Each row is a point. Each table stands for the endless flat space through its points: a line for two points, a plane for three, and so on. The two share one point or none. Which?

First:
[[-0.010,0.041,0.009],
[-0.030,0.035,-0.011]]
Second:
[[-0.048,0.048,-0.027],
[-0.044,0.040,-0.024]]
They share: [-0.040,0.032,-0.021]

First:
[[0.015,-0.035,-0.008,-0.044],
[-0.015,-0.050,0.002,-0.034],
[-0.006,-0.032,0.018,-0.039]]
Second:
[[-0.042,-0.017,0.013,-0.017],
[-0.026,-0.031,0.019,-0.029]]
They share: [-0.018,-0.038,0.022,-0.035]

First:
[[0.003,0.063,-0.031,0.024,0.025,-0.020],
[0.057,0.005,-0.021,0.008,0.045,-0.020],
[0.021,0.053,-0.016,0.000,0.027,-0.013]]
Second:
[[0.017,0.057,0.016,0.031,0.003,-0.002],
[0.021,0.048,0.006,0.025,0.012,-0.008],
[0.023,0.026,-0.032,0.003,0.012,-0.028]]
They share: no point

First:
[[0.015,-0.023,0.017,0.028,-0.023,0.003],
[0.012,-0.029,0.017,0.022,-0.013,0.006],
[0.020,-0.055,0.005,-0.022,0.023,0.034]]
Second:
[[0.003,-0.030,0.012,0.010,0.004,0.018],
[0.021,-0.045,0.027,0.028,-0.017,-0.009]]
They share: [0.009,-0.035,0.017,0.016,-0.003,0.009]

First:
[[0.013,-0.012,-0.021,0.020,-0.007,-0.009,-0.024,-0.051],
[0.041,-0.001,-0.006,0.016,-0.011,-0.017,-0.030,-0.058],
[0.012,-0.051,0.037,-0.002,-0.015,0.009,-0.039,0.031],
[0.023,-0.007,-0.012,0.022,-0.007,0.001,-0.018,-0.048]]
Second:
[[0.037,-0.010,0.000,0.018,-0.006,0.016,-0.034,-0.026],
[0.013,-0.014,0.000,-0.018,-0.042,-0.012,0.002,-0.022]]
They share: no point

First:
[[0.000,0.005,0.008,0.011,-0.039,0.026,0.010,0.000,0.056],
[-0.004,-0.061,-0.010,-0.015,-0.015,0.014,0.046,0.014,-0.012],
[-0.038,-0.017,0.023,0.016,-0.040,0.003,0.038,0.006,0.034],
[-0.024,-0.021,0.020,0.017,-0.023,0.022,0.024,0.016,0.050]]
Second:
[[-0.038,-0.060,-0.007,0.024,-0.026,0.024,0.026,-0.023,-0.012],
[-0.002,0.000,0.023,-0.018,-0.038,-0.006,0.050,0.037,0.048]]
They share: [-0.020,-0.030,0.008,0.003,-0.032,0.009,0.038,0.007,0.018]

First:
[[0.031,-0.032,0.014,0.028,-0.010,-0.037,-0.016,-0.017,0.023],
[0.030,0.006,0.050,0.016,-0.032,-0.021,-0.005,-0.027,-0.016],
[0.024,0.020,0.036,0.040,0.028,-0.007,-0.003,-0.011,0.013],
[0.005,0.027,0.053,0.030,0.000,-0.009,-0.016,-0.015,0.001]]
Second:
[[0.028,0.022,0.028,0.061,0.007,0.003,-0.015,-0.015,0.010],
[-0.003,-0.013,0.048,0.016,0.010,-0.026,-0.029,-0.002,0.022],
[0.012,-0.010,0.054,0.025,0.001,-0.005,-0.026,0.001,0.013]]
They share: no point

First:
[[0.011,0.001,-0.030,-0.017,0.001,0.004,0.024,0.027,-0.002,0.024,-0.006],
[0.031,0.025,-0.070,0.007,-0.007,0.044,-0.008,0.067,0.034,0.036,-0.030]]
Second:
[[0.020,-0.007,-0.049,-0.018,-0.015,0.023,0.005,0.025,0.006,0.032,-0.013],
[0.006,-0.014,-0.045,-0.036,-0.026,0.037,-0.007,0.005,0.006,0.058,-0.030],
[0.001,0.006,-0.032,-0.019,0.000,0.041,0.019,0.008,0.014,0.050,-0.035],
[0.006,0.012,-0.017,-0.036,-0.008,0.033,-0.007,0.009,0.014,0.046,-0.036]]
They share: no point

First:
[[-0.031,0.013,-0.041,-0.020,0.048,0.046,0.025,0.029,-0.026,-0.029,0.067,-0.004],
[-0.008,0.014,-0.048,-0.021,0.021,0.027,0.015,0.030,-0.020,-0.021,0.048,-0.008],
[-0.036,0.027,-0.019,0.047,0.006,0.020,0.056,0.034,-0.017,-0.025,0.002,-0.030],
[-0.036,0.051,-0.067,-0.001,-0.006,0.074,0.002,-0.026,0.007,-0.001,0.032,-0.036]]
Second:
[[-0.036,0.008,-0.046,0.016,0.007,0.043,0.040,0.019,-0.010,-0.020,0.013,-0.017],
[-0.027,0.032,-0.031,0.016,0.025,0.025,0.028,0.013,-0.031,-0.032,0.043,-0.041]]
They share: no point

First:
[[-0.102,-0.039,0.066,-0.008,-0.024,-0.043,-0.054,-0.015,0.042,0.008,-0.059,0.037,-0.003,-0.048],
[-0.036,0.006,0.052,-0.029,-0.009,-0.012,-0.001,0.000,0.027,-0.039,-0.051,0.011,-0.004,-0.016],
[-0.009,-0.042,-0.002,-0.013,-0.024,0.027,-0.003,0.026,0.010,-0.016,0.004,-0.026,0.005,0.039],
[0.016,-0.001,0.038,-0.036,-0.040,0.067,0.002,0.007,-0.018,0.002,0.023,-0.029,-0.021,0.038],
[0.010,-0.055,-0.030,-0.038,-0.001,0.026,-0.019,0.048,0.034,-0.031,0.020,-0.044,0.008,0.053],
[-0.036,0.004,0.064,-0.042,-0.016,0.002,-0.021,-0.004,0.023,-0.018,-0.034,0.011,-0.015,-0.019]]
Second:
[[-0.012,-0.022,0.043,-0.008,-0.033,-0.002,0.032,0.026,-0.005,-0.006,-0.016,-0.028,0.047,-0.006],
[0.004,-0.002,0.024,-0.031,-0.016,0.040,-0.002,-0.011,-0.010,0.018,-0.011,-0.026,-0.007,0.019],
[-0.012,-0.013,0.056,-0.023,-0.029,-0.002,0.027,0.024,-0.014,-0.004,-0.004,-0.001,0.041,-0.007],
[-0.008,-0.014,0.048,-0.015,-0.027,0.001,0.031,0.019,-0.013,-0.001,-0.017,-0.021,0.044,-0.008]]
They share: no point

First:
[[0.010,-0.016,-0.037,0.017,-0.020,0.059,0.025,0.016,-0.004,0.003,-0.017,-0.050,0.001,-0.015],
[0.017,-0.026,-0.024,-0.006,-0.026,0.066,0.032,-0.009,-0.007,0.003,0.000,-0.060,0.021,-0.006],
[-0.003,-0.018,-0.048,0.054,0.002,0.034,0.024,0.051,-0.015,-0.013,-0.032,-0.028,-0.035,-0.006]]
Second:
[[-0.010,-0.067,-0.056,0.003,-0.004,0.070,0.041,-0.001,0.000,-0.028,0.024,-0.044,-0.033,-0.024],
[-0.001,-0.035,0.003,0.007,0.016,0.042,0.039,0.009,-0.012,0.002,-0.040,-0.050,-0.008,0.029],
[0.011,-0.055,-0.083,0.033,-0.034,0.052,0.017,0.011,-0.018,-0.028,0.054,-0.026,-0.030,-0.027],
[-0.033,-0.077,-0.037,0.015,0.008,0.050,0.071,-0.007,-0.024,-0.034,0.008,-0.074,-0.024,-0.027]]
They share: no point

First:
[[-0.010,-0.019,0.033,-0.040,0.021,0.063,0.059,0.036,-0.039,-0.050,-0.050,-0.021,-0.008,0.072,0.047,0.064,0.040,0.032],
[-0.045,-0.058,-0.022,-0.014,-0.061,-0.012,-0.003,0.014,0.030,-0.014,-0.022,-0.029,-0.055,-0.009,-0.012,0.012,0.013,0.046],
[-0.042,-0.025,0.028,-0.020,-0.003,0.062,0.031,0.025,-0.015,-0.029,-0.040,-0.043,-0.025,0.050,0.013,0.056,0.029,0.034],
[-0.033,-0.048,-0.017,-0.022,-0.038,0.027,-0.011,0.022,-0.002,-0.037,-0.038,-0.008,-0.024,0.018,-0.031,0.061,0.020,0.040],
[0.018,-0.015,0.021,-0.052,0.014,0.041,0.051,0.017,-0.055,-0.058,-0.038,0.016,-0.004,0.067,0.058,0.037,0.044,0.006],
[-0.040,-0.057,0.010,0.002,0.003,0.046,0.011,0.026,0.007,-0.004,-0.025,-0.037,-0.014,0.004,0.034,0.053,0.031,0.025]]
Second:
[[0.010,-0.035,0.002,-0.027,-0.013,0.032,-0.002,0.012,-0.041,-0.044,0.003,0.029,-0.039,0.039,0.000,0.014,0.036,-0.003],
[-0.016,-0.081,-0.018,-0.039,0.018,0.046,0.009,0.006,-0.022,-0.003,-0.027,0.021,-0.025,0.004,0.037,0.029,0.016,-0.015],
[0.012,-0.073,-0.014,-0.039,0.007,0.036,0.002,0.012,-0.045,-0.016,0.003,0.037,-0.047,0.029,0.020,0.008,0.026,-0.021]]
They share: no point

First:
[[-0.016,-0.027,-0.004,-0.023,-0.041,0.049,-0.029,0.031,-0.001,-0.062,0.058,-0.038,-0.039,0.024,-0.022,0.060,-0.002,0.001,0.021,-0.043],
[-0.010,0.009,0.000,-0.014,-0.028,0.037,-0.035,0.018,-0.013,-0.012,0.007,-0.025,-0.034,0.011,0.009,0.026,0.022,-0.048,-0.016,-0.044],
[-0.008,0.023,0.007,-0.011,-0.029,0.034,-0.032,0.006,-0.008,0.003,-0.007,-0.019,-0.032,0.014,0.014,0.016,0.022,-0.062,-0.023,-0.051],
[-0.020,-0.009,-0.009,-0.037,-0.007,0.026,-0.036,0.040,-0.016,-0.033,0.039,-0.045,-0.034,0.000,0.016,0.028,0.014,-0.020,-0.029,-0.017]]
Second:
[[-0.057,-0.004,0.020,-0.060,0.045,0.006,-0.072,0.022,-0.017,-0.040,0.021,-0.033,-0.042,0.000,-0.017,0.020,-0.012,-0.060,-0.015,-0.055],
[0.010,-0.010,-0.054,-0.060,0.004,0.051,-0.013,0.093,0.007,-0.027,0.022,-0.022,-0.018,-0.022,0.002,-0.013,-0.023,0.015,-0.028,-0.034],
[-0.013,-0.004,-0.006,-0.046,-0.025,0.033,0.020,0.054,-0.011,-0.062,0.068,-0.061,-0.031,-0.017,-0.004,0.014,-0.012,0.011,-0.049,-0.029],
[0.010,-0.023,-0.024,-0.015,-0.050,0.024,-0.057,-0.006,0.029,0.004,0.013,-0.022,-0.042,0.015,0.031,0.037,0.045,-0.042,0.016,-0.008],
[-0.052,-0.001,0.052,-0.061,-0.040,-0.008,-0.030,-0.015,-0.018,-0.045,0.069,-0.068,-0.071,0.023,0.015,0.045,-0.021,-0.050,-0.011,-0.033],
[-0.020,0.004,0.014,-0.046,-0.050,0.033,-0.059,0.013,-0.001,0.001,0.028,-0.024,-0.052,0.066,0.036,0.049,-0.029,-0.031,0.026,-0.036]]
They share: [-0.018,-0.005,0.000,-0.032,-0.020,0.031,-0.029,0.026,-0.003,-0.034,0.039,-0.039,-0.034,0.013,0.005,0.032,0.004,-0.020,-0.016,-0.032]

First:
[[-0.034,0.027,-0.009,0.047,-0.030,0.021,0.016,-0.054,0.002,-0.020,-0.015,0.034,-0.012,-0.006,0.014,0.032,-0.044,0.031,-0.049,-0.030,-0.011,-0.020,0.030,0.042],
[-0.078,0.065,0.004,0.013,-0.026,0.058,0.040,-0.045,-0.019,-0.002,0.011,0.000,0.027,-0.034,0.013,0.037,-0.014,0.011,-0.091,-0.044,-0.009,-0.042,0.025,0.026],
[0.012,-0.010,0.007,0.063,-0.030,-0.010,-0.015,-0.030,0.012,-0.047,-0.050,0.035,-0.016,0.040,-0.023,0.013,-0.059,0.056,0.004,-0.013,0.011,0.019,0.010,0.017],
[-0.022,0.033,0.012,0.014,-0.057,0.045,0.004,-0.036,-0.040,-0.029,-0.003,0.001,0.021,-0.012,-0.043,0.002,0.001,0.016,-0.043,-0.033,-0.017,0.016,-0.030,-0.015]]
Second:
[[-0.050,0.015,0.029,0.036,-0.035,0.030,0.012,-0.015,0.009,-0.007,-0.035,0.021,0.016,0.010,-0.028,0.019,-0.035,0.030,-0.043,-0.017,-0.009,-0.028,0.003,0.015],
[0.000,0.040,-0.021,0.041,-0.015,0.010,0.007,-0.060,-0.021,-0.057,-0.005,0.006,-0.004,0.005,0.017,0.029,-0.040,0.045,-0.033,-0.042,0.026,0.022,0.033,0.020]]
They share: [-0.030,0.025,0.009,0.038,-0.027,0.022,0.010,-0.033,-0.003,-0.027,-0.023,0.015,0.008,0.008,-0.010,0.023,-0.037,0.036,-0.039,-0.027,0.005,-0.008,0.015,0.017]

First:
[[0.008,-0.034,0.027,0.067,0.047,-0.018,0.021,0.017,0.040,-0.057,-0.007,-0.036,-0.041,-0.041,-0.004,0.030,-0.027,0.030,-0.003,-0.006,-0.022,-0.004,0.062,0.039],
[-0.012,0.007,-0.051,-0.007,-0.005,0.016,0.050,-0.040,-0.013,-0.034,0.009,0.043,-0.030,-0.044,-0.019,0.046,-0.022,-0.001,-0.003,0.011,0.009,0.030,0.003,0.019],
[-0.017,-0.044,0.029,0.045,0.012,-0.010,0.003,-0.014,0.018,-0.025,-0.006,-0.011,-0.030,-0.035,0.001,0.034,0.004,0.030,0.016,0.008,-0.048,-0.012,0.032,0.031],
[-0.021,0.022,-0.086,-0.039,-0.025,0.025,0.064,-0.058,-0.030,-0.023,0.011,0.079,-0.015,-0.054,-0.023,0.054,-0.013,-0.013,-0.004,0.011,0.021,0.046,-0.028,0.002],
[-0.017,-0.015,0.011,0.020,0.002,0.023,0.008,-0.043,-0.022,-0.025,0.029,-0.001,-0.070,0.005,0.003,0.051,-0.023,0.019,0.025,0.031,-0.038,-0.006,0.041,0.055]]
Second:
[[0.016,-0.017,-0.004,0.060,0.037,-0.004,0.031,-0.005,-0.013,-0.008,0.028,0.011,-0.049,0.003,-0.009,0.047,0.008,0.087,0.012,0.005,-0.061,0.044,-0.008,0.051],
[0.021,0.000,-0.025,0.052,0.027,0.004,0.015,-0.035,-0.013,-0.011,0.040,-0.015,-0.045,0.006,-0.008,0.014,-0.013,0.064,-0.010,0.011,-0.080,0.056,0.004,0.047],
[0.011,-0.015,-0.011,0.032,0.016,0.010,0.018,-0.030,-0.003,-0.023,0.013,-0.002,-0.036,-0.004,-0.007,0.033,-0.006,0.058,0.000,0.003,-0.044,0.030,0.001,0.047],
[-0.032,-0.085,0.011,-0.057,0.027,0.040,0.061,-0.045,0.007,-0.062,-0.012,0.031,-0.024,-0.043,0.022,0.006,-0.042,0.039,-0.024,0.031,-0.040,0.010,-0.059,0.009],
[-0.032,-0.003,-0.005,0.059,-0.043,-0.020,-0.001,-0.035,-0.001,-0.002,-0.014,0.029,-0.030,-0.055,-0.044,0.052,0.024,-0.017,0.036,0.019,0.004,-0.018,0.059,0.033]]
They share: [-0.021,-0.026,-0.005,0.021,-0.010,0.004,0.019,-0.040,0.000,-0.023,-0.004,0.019,-0.030,-0.039,-0.017,0.030,-0.004,0.014,0.008,0.020,-0.024,0.004,0.014,0.029]

First:
[[0.114,-0.067,0.050,-0.043,-0.023,-0.019,0.056,-0.033,-0.027,0.049,0.027,-0.003,0.057,0.029,0.019,-0.026,0.082,0.003,0.014,0.046,-0.043,-0.042,-0.004,-0.036],
[0.069,-0.020,0.045,-0.046,-0.017,-0.034,0.032,-0.058,-0.002,-0.023,0.031,-0.011,0.063,0.007,0.056,-0.046,0.045,-0.024,0.034,0.032,-0.052,-0.006,-0.046,0.016],
[0.012,-0.036,0.025,0.027,-0.034,-0.024,0.020,0.010,-0.027,-0.061,-0.018,-0.046,-0.014,0.043,0.030,-0.021,0.063,-0.017,0.028,0.024,-0.012,0.016,-0.003,0.001],
[0.056,-0.029,0.019,-0.013,-0.038,-0.054,0.045,-0.029,-0.021,-0.040,0.000,-0.054,0.039,0.002,0.028,-0.030,0.049,0.006,0.027,0.032,-0.036,-0.004,-0.031,0.014],
[0.080,-0.055,0.069,-0.054,-0.013,-0.014,0.034,-0.025,-0.009,-0.001,0.038,0.031,0.037,0.046,0.037,-0.049,0.065,-0.045,0.036,0.032,-0.046,-0.021,-0.018,-0.001],
[0.081,-0.072,0.046,-0.065,-0.002,-0.025,0.077,-0.001,-0.014,-0.006,0.034,0.080,0.031,0.057,-0.010,-0.042,0.026,-0.027,-0.010,0.000,-0.036,-0.037,-0.030,0.018],
[0.089,-0.027,0.012,-0.035,-0.009,-0.030,0.067,-0.064,-0.017,0.022,0.019,-0.010,0.081,0.000,0.026,-0.017,0.034,0.028,-0.022,0.022,-0.041,-0.025,-0.044,-0.012]]
Second:
[[0.051,0.025,0.040,-0.002,-0.026,-0.002,0.009,-0.040,-0.048,-0.093,-0.038,-0.020,0.033,0.006,-0.044,-0.005,0.072,-0.018,0.006,-0.003,0.018,-0.008,0.008,0.042],
[0.047,0.015,-0.010,-0.016,0.003,-0.021,0.006,-0.045,-0.028,-0.078,-0.020,-0.024,0.014,0.015,-0.016,-0.018,0.045,-0.015,0.018,0.000,0.006,0.009,-0.006,0.023],
[0.038,0.033,-0.013,-0.005,0.014,-0.080,0.017,-0.075,-0.002,-0.029,-0.002,0.017,0.021,-0.009,0.036,-0.044,-0.018,-0.002,-0.011,-0.002,0.007,-0.001,-0.039,0.000],
[0.051,-0.049,0.013,-0.018,-0.012,0.019,0.047,-0.045,-0.033,-0.001,0.012,-0.021,0.046,0.025,0.014,-0.032,0.088,0.039,-0.022,0.010,-0.019,0.057,-0.037,-0.022],
[0.066,0.013,-0.025,-0.037,0.014,-0.042,0.011,-0.071,-0.012,-0.047,-0.002,-0.003,0.025,-0.005,0.006,-0.042,0.030,0.008,0.011,-0.004,0.015,0.041,-0.031,0.004],
[-0.025,-0.036,0.015,0.044,0.000,0.027,0.031,0.005,-0.041,-0.019,-0.005,-0.059,0.004,0.079,0.032,0.003,0.069,0.006,-0.036,0.027,-0.065,-0.015,-0.009,-0.017]]
They share: no point

First:
[[-0.028,0.034,0.047,0.019,-0.019,-0.043,-0.014,0.066,-0.042,-0.030,0.007,-0.022,0.024,-0.052,0.042,0.072,0.022,-0.029,-0.017,0.012,-0.020,-0.031,0.032,0.004],
[-0.054,0.027,-0.002,0.061,0.014,-0.023,-0.015,0.039,0.000,0.038,0.018,0.018,0.010,-0.048,0.012,0.038,0.013,-0.021,-0.038,0.012,0.027,0.023,-0.009,0.038],
[-0.012,0.044,-0.025,0.055,-0.031,0.019,-0.038,0.034,-0.002,0.024,-0.045,0.008,-0.044,0.036,-0.058,0.062,-0.030,-0.065,0.023,0.010,-0.024,0.009,0.042,0.060],
[-0.033,0.026,-0.018,0.015,0.012,-0.029,-0.045,0.002,0.042,0.019,0.020,-0.002,0.003,-0.007,-0.067,0.001,-0.034,0.003,0.015,0.024,-0.009,0.014,0.018,0.006],
[-0.039,0.005,0.044,-0.017,0.020,-0.089,-0.017,0.013,0.013,-0.039,0.060,-0.046,0.061,-0.054,0.005,-0.004,0.009,0.025,-0.004,0.043,-0.012,-0.015,0.018,-0.045]]
Second:
[[-0.002,0.037,-0.004,0.022,0.017,0.001,-0.035,0.026,0.032,0.000,0.017,0.012,0.000,-0.056,-0.043,0.038,-0.006,-0.033,-0.024,0.005,-0.025,-0.008,0.012,0.034],
[-0.044,0.047,0.001,0.034,0.010,-0.025,-0.024,0.051,0.000,0.035,-0.008,0.018,-0.001,-0.019,-0.014,0.034,-0.005,-0.020,-0.018,0.019,0.020,-0.001,0.023,0.016],
[-0.049,0.042,-0.021,0.021,-0.018,-0.034,-0.038,0.061,-0.008,0.032,-0.020,0.027,0.019,-0.013,-0.005,0.032,0.026,-0.045,-0.047,0.043,0.020,-0.017,0.041,0.015],
[-0.038,-0.003,0.012,0.010,-0.043,-0.011,-0.011,0.050,-0.048,0.032,-0.035,-0.024,0.000,0.000,0.005,0.018,0.022,-0.001,-0.012,0.061,0.015,-0.012,0.052,0.038],
[-0.021,0.006,0.015,0.025,-0.022,-0.022,-0.026,0.017,-0.008,-0.016,0.016,-0.033,0.007,-0.025,-0.013,0.040,-0.006,-0.013,0.013,0.019,-0.032,0.003,0.021,0.027]]
They share: [-0.033,0.031,0.005,0.031,-0.003,-0.026,-0.028,0.034,0.001,0.008,0.007,-0.003,0.005,-0.024,-0.015,0.039,-0.006,-0.021,-0.005,0.016,-0.007,0.001,0.020,0.019]

First:
[[0.071,-0.043,0.039,-0.031,0.020,-0.043,0.029,0.050,0.057,-0.073,0.001,-0.009,-0.047,-0.012,0.058,0.088,-0.065,-0.038,0.023,0.007,0.029,-0.004,-0.028,0.050],
[-0.012,0.031,0.046,0.034,0.030,-0.010,-0.053,-0.021,-0.005,-0.011,0.022,0.006,-0.007,0.009,-0.011,0.022,-0.029,-0.056,-0.017,-0.028,-0.030,-0.006,-0.039,0.014],
[-0.001,-0.079,0.004,-0.023,0.051,-0.018,0.013,0.016,0.061,-0.037,-0.006,0.029,0.027,0.047,0.031,0.008,0.010,0.012,0.063,0.036,-0.019,-0.018,0.007,0.021],
[0.011,-0.023,-0.001,-0.038,0.046,-0.014,0.018,0.039,0.063,-0.013,0.007,0.027,-0.001,0.031,0.068,0.052,-0.044,-0.028,0.021,0.008,-0.003,-0.024,-0.018,0.022],
[-0.042,-0.015,0.043,0.008,0.015,0.005,-0.071,-0.051,-0.013,-0.017,0.069,-0.034,-0.025,-0.012,-0.010,0.002,-0.023,0.025,0.006,-0.028,-0.035,0.059,-0.033,0.017],
[-0.016,0.043,0.028,0.000,0.070,-0.013,0.020,0.035,0.030,0.040,0.005,0.056,0.013,0.003,0.061,0.040,-0.023,-0.050,0.015,0.001,-0.037,-0.037,-0.055,0.029]]
Second:
[[0.016,-0.002,0.028,-0.133,0.057,0.020,0.013,0.004,0.059,-0.072,0.082,-0.060,-0.047,-0.056,0.054,0.049,-0.069,0.011,0.019,-0.030,-0.049,-0.008,0.012,0.027],
[-0.004,-0.028,0.071,-0.026,0.034,-0.009,0.003,-0.035,0.044,-0.090,0.046,-0.044,-0.014,-0.001,-0.029,0.044,-0.050,0.003,0.039,0.012,-0.007,-0.006,-0.050,0.044],
[0.029,-0.025,0.057,-0.016,0.056,-0.011,-0.037,0.024,0.026,-0.033,0.017,0.009,-0.047,-0.019,0.058,0.064,-0.015,-0.027,0.023,-0.006,-0.019,-0.012,-0.001,0.009],
[0.039,-0.017,0.056,-0.048,0.021,0.031,-0.019,0.042,0.039,-0.014,0.066,0.005,-0.064,0.009,0.073,0.062,-0.031,0.001,-0.006,0.005,-0.023,-0.038,-0.013,-0.024],
[-0.012,-0.066,0.008,0.019,0.015,-0.012,0.020,-0.005,0.013,-0.023,-0.002,0.019,0.019,0.015,0.029,-0.027,-0.026,-0.020,0.030,0.026,-0.028,0.094,0.004,0.042],
[0.039,-0.015,0.033,-0.044,0.040,0.007,-0.035,0.042,0.040,-0.007,0.049,0.013,-0.039,-0.005,0.088,0.056,-0.031,-0.005,0.007,-0.008,-0.017,-0.012,-0.007,-0.007],
[0.007,-0.003,0.060,-0.054,0.052,-0.018,-0.006,-0.019,0.048,-0.089,0.050,-0.048,-0.023,-0.020,-0.013,0.066,-0.054,0.006,0.046,-0.012,-0.008,-0.025,-0.045,0.037]]
They share: no point

First:
[[-0.002,0.031,0.026,0.001,0.041,0.002,0.019,0.004,-0.007,-0.016,-0.066,0.049,-0.003,-0.020,0.032,0.013,0.013,-0.033,0.023,0.018,0.022,-0.015,-0.010,0.003],
[0.012,0.019,0.028,-0.013,0.039,0.022,0.005,0.010,-0.027,0.004,-0.046,0.031,-0.013,-0.020,0.030,0.023,0.009,-0.025,0.021,0.014,0.006,-0.029,-0.030,-0.001]]
Second:
[[0.050,0.043,0.006,-0.022,-0.015,0.021,0.003,0.039,-0.057,0.044,0.008,0.056,-0.088,-0.033,0.097,-0.039,0.061,-0.008,0.056,0.028,-0.003,-0.055,-0.047,-0.017],
[0.034,0.009,0.059,-0.018,0.059,0.059,0.001,-0.029,0.002,-0.021,-0.073,0.013,0.000,-0.039,-0.013,0.060,0.026,-0.022,0.013,0.070,-0.018,-0.041,-0.034,-0.014],
[-0.048,0.013,0.034,-0.017,0.076,0.043,0.025,0.014,-0.058,0.008,-0.028,-0.030,0.033,0.025,-0.008,0.079,-0.010,-0.037,-0.017,-0.003,-0.013,0.008,-0.018,0.020],
[0.030,-0.019,0.081,-0.020,0.073,0.048,-0.019,-0.009,-0.015,0.000,-0.100,0.021,0.015,-0.008,-0.041,0.070,-0.046,-0.013,0.012,0.020,-0.024,-0.057,-0.046,0.000],
[-0.015,0.002,-0.009,-0.022,0.053,0.019,0.018,-0.018,-0.028,-0.030,-0.023,-0.001,0.025,-0.026,0.037,0.049,-0.002,-0.064,-0.004,0.007,0.011,0.007,-0.010,-0.014],
[0.055,0.000,0.043,-0.029,0.048,0.051,-0.018,-0.029,0.015,-0.016,-0.079,0.017,0.008,-0.054,-0.004,0.051,-0.001,-0.011,0.025,0.032,0.009,-0.046,-0.055,-0.021],
[0.078,0.011,-0.035,-0.051,-0.006,0.025,-0.001,-0.050,0.023,-0.035,-0.029,0.027,-0.007,-0.085,0.080,-0.004,0.021,-0.033,0.056,0.021,0.038,-0.022,-0.047,-0.067]]
They share: [0.019,0.013,0.029,-0.020,0.038,0.032,-0.002,0.013,-0.037,0.014,-0.036,0.022,-0.018,-0.020,0.029,0.028,0.007,-0.021,0.020,0.012,-0.002,-0.036,-0.040,-0.003]
